Every row gives one point. Before rounding, the points of a table are all equally far from one centre. They may lie mostly on one side of it. Where is the centre, to within rounding?

Points:
[[-60   1]
 [-40 -32]
 [ 34  66]
 [-62  16]
 [-58  37]
 [-52  49]
 [-36 -35]]
Centre: [-1 15]

Points (9 x 6):
[[-32 -74   4 -24  -8  -4]
 [-56 -44  34  82   9   2]
 [ 20  39  64  20 -26  68]
 [ 18  -6 117   9 -18  14]
 [-53 -22  33 -10   9 -58]
 [-29   5  37 -55  -9 -36]
 [ -2 -67  65   4 -39  66]
 [-41  37  54  40  25  55]
 [-40  27  31  44 -73  74]]
Centre: [-24  -8  39  18 -30  11]

Points, 16 rows:
[[ -27   13   15   29  -45   -4   77  -17   17]
 [  -1   11   66  -50  -89    8   21  -14   57]
 [  23  -16   81  -72  -30  -23  -13  -45   65]
 [ -47  -70   35  -18  -20  -53  -40  -58   42]
 [ -37   57   40    8   13   -6  -23   32   29]
 [ -19   49   18   54    1   33   13  -10   92]
 [  -7  -51   32    7  -25   29  -68  -37    6]
 [ -13  -40  -32   11   23  -29   -2  -13   56]
 [-105  -10   80  -22  -24  -36    2  -11   55]
 [ -66   17   69  -71  -34  -23   -3  -25   91]
 [ -50    8   76   12   -9   84  -22  -62   42]
 [  -9  -41   83    0   55    6  -36  -53   59]
 [  -3  -68   31  -33  -25   -1  -48  -63   86]
 [  44   25   46  -53  -48    4   29  -41   41]
 [  12   -6   69  -29   -6   -1  -12   43   71]
 [   1  -16   61  -32  -70   55  -36  -12   34]]
Centre: [-26  -1  41  -1 -17  -1  -2 -38  50]

Points, 18 rows:
[[ -19    0  100   72   50    0   -5   -6   18  -76    1   -7  -36  -15]
 [ -48   28   92   63  -20  -13   44  -25   12  -20    8   29  -18  -49]
 [   1   31  -38   37   11   53   31  -55    3   23   23   15  -59  -44]
 [ -79   63   66   29  -31    0   61  -24    8  -36   16   55  -43  -16]
 [  16   34  -38   53   12   34   78  -16    7  -18   79   40   15  -83]
 [ -59   -9   35   57   50   -7  -21  -40   42  -32  -40   16  -17  -47]
 [  -3   18    8   45   33  -59   20   -7  -20  -29   51   18  -92  -26]
 [ -30   18  -14   17  -20   71   21   23   48  -55  -18  -13  -47  -15]
 [  10   32   51  -22   66   66   63   16   25  -14   11   69   -5   27]
 [  69   40  -21   77   61    7    1   -5   21  -35   47    7   54   19]
 [ -67   32   33  110   14   25    7  -50    3    0  -15   77  -33  -32]
 [ -90   47  -80   74   52   -1   20   29  -22  -97   21   51   20   24]
 [  -5   63  -43   81   32   -8   18  -41   70  -47   30  -31   46    2]
 [ -61   35  -38   94    7   20  -22   26   10   15   -2   70   27  -40]
 [ -21    2   82   -1   56  -20    0  -22   15 -108   18   25   28   28]
 [  -2   82  -37   50   15  -14    5  -36   12  -36  -41   28   -6   35]
 [ -58   29   -9  109   42   -1  -22  -61   13  -47   82   21   21   90]
 [ -76   -4  -33   44   30   12  -10   34  -63  -86   38   14   67  -23]]
Centre: [-39  19   4  49  37  22  25  -6   6 -42  46  30   1   7]

Points:
[[ -17   55 -110    7   -8   -1  -10  -30  -74    7  -66   -8   19   10
    36   28   -9  -17  -47  -23    7  -31   32   -2]
 [ -35   83 -101   34  -32  -16  -43  -29  -21  -18  -50   17    7   -6
    39    0  -40  -31  -29  -13   16   -2  -22   29]
 [ -52   56  -80   -8  101   18  -59   -5   -8  -29  -36   28   -5  -30
    33   -3  -20  -13    8  -50  -11 -104   21    5]
 [ -75   72  -38   15   18   28  -54   -4  -67   17  -32   -2   56  -15
    13  -51    7  -18   19   -3   39 -103   63   -6]
 [ -77   57  -57  -52   17   82  -32   -6   20   93   15   -6   78  -58
    53   58    3    0  -24   -1    8  -62   16    8]
 [ -34   67  -99  -10   45  -63  -88  -34  -54   28  -20   22   50  -21
    98   23    4   13  -21   29   22  -79   46   -8]
 [ -20   33  -64   17   29   -2   -9   15  -41   58  -42   14   19  -11
    22  -30    4   21  -19   51  -27  -75   20  -47]
 [ -57   75  -73   50   27   14  -34  -13   20   47    3  -15   96    8
   113  -25  -11  -23   -9  -49   16  -58   -7    0]
 [ -10   40  -26   29   40    2  -62  -15  -50   35  -36   22   50  -46
    94  -25    7   44  -28  -21  -18  -90   34   14]
 [ -15   23  -42  -14  -30  -27  -26  -34    7   33  -14  -78   35   55
    45    8   27  -20   -2  -14   -3  -70  101   -2]
 [ -28   69  -51   31   54  -17   -7  -37  -63    4  -52   25   51  -20
    32   18  -20   12   -8   24  -65  -48   23  -16]
 [ -23   88  -68    2   13  -10  -53   -3  -50   24  -28  -14   44  -10
    39  -51  -48   21   26  -36   39  -34   15   44]
 [ -65   57  -29  -38   17   16  -25  -24  -12   79   -9   -4   54   49
   -13   15   21   57  -40  -13  -11  -83   51  -11]
 [ -56   84  -87  -13   29  -17  -18  -47    1   99  -57    7   47   15
    49   31   39   -5   47  -14   33  -54   41  -39]
 [ -61   55  -18    2   38    1  -53  -62  -47    7  -26  -11   95   19
    39  -31  -34   -1  -45    4   12  -78   21  -72]
 [ -46   68  -84    8   12   38  -50  -61  -42   51  -19   15   42  -15
    31  -51  -29  -65  -33  -12   19  -97   48  -43]
 [ -55   96  -65   49   14   -5  -47  -12   16   25  -15  -12   20  -15
    67  -41   -5  -40   12  -41  -38 -112   40  -30]
 [ -17  103  -29   13   22  -15   -5    9  -33   -7   -1  -40   53  -68
    77  -10  -33   33   27  -13   57  -84    8   11]
 [ -91   -3  -31   18   -8  -35  -14    0  -19    7  -62  -13   78  -24
    22   25  -53   -2  -41  -20   25  -52   -7  -51]
 [ -55   79  -72   59  -19   22  -56  -60  -49   58  -30   12   79  -19
   -26   36   12   -1   -1  -28   47  -95    4  -17]
 [ -59   48  -35  -49   66   22  -68  -65  -14   61  -44  -33   56  -42
    62  -23  -10   -7  -21  -53  -14  -62   22    6]
 [ -77   72  -69   36   18    1  -28  -39  -12   30  -39    4   77   -7
    93  -48  -11  -26   38   11   51  -73   38   26]
 [ -24   78  -55  -39   10  -22   32  -37  -29   29  -61    0   94   -6
    26    0   10   13  -67  -21   -3  -57   47  -10]
 [  11   36  -53   -9   39  -35  -60  -42  -77   -6    6   30   87   -4
    57    1   32   -5   33    3   -3  -73   68   45]
 [ -50   22  -43   24   66    9  -59 -108  -32   44  -74    5   54   17
    44    0    7   24    7    8   38  -49   63  -19]
 [ -48   50  -54   11    5  -22  -39  -17  -42   39  -31   19   41    6
    37  -22   -5   10  -60  -93  -27  -50   65  -31]
 [  20  112  -37   45    5  -19  -35   11   -5   18  -60   45   62  -23
    42  -11    3   -3  -45   -1  -22  -89   26   18]]
Centre: [-26  41 -41   4  18  -5 -41 -33  26   9  15  11  40 -28  22  25   3 -10
  -8  -5  29 -43  36  -9]
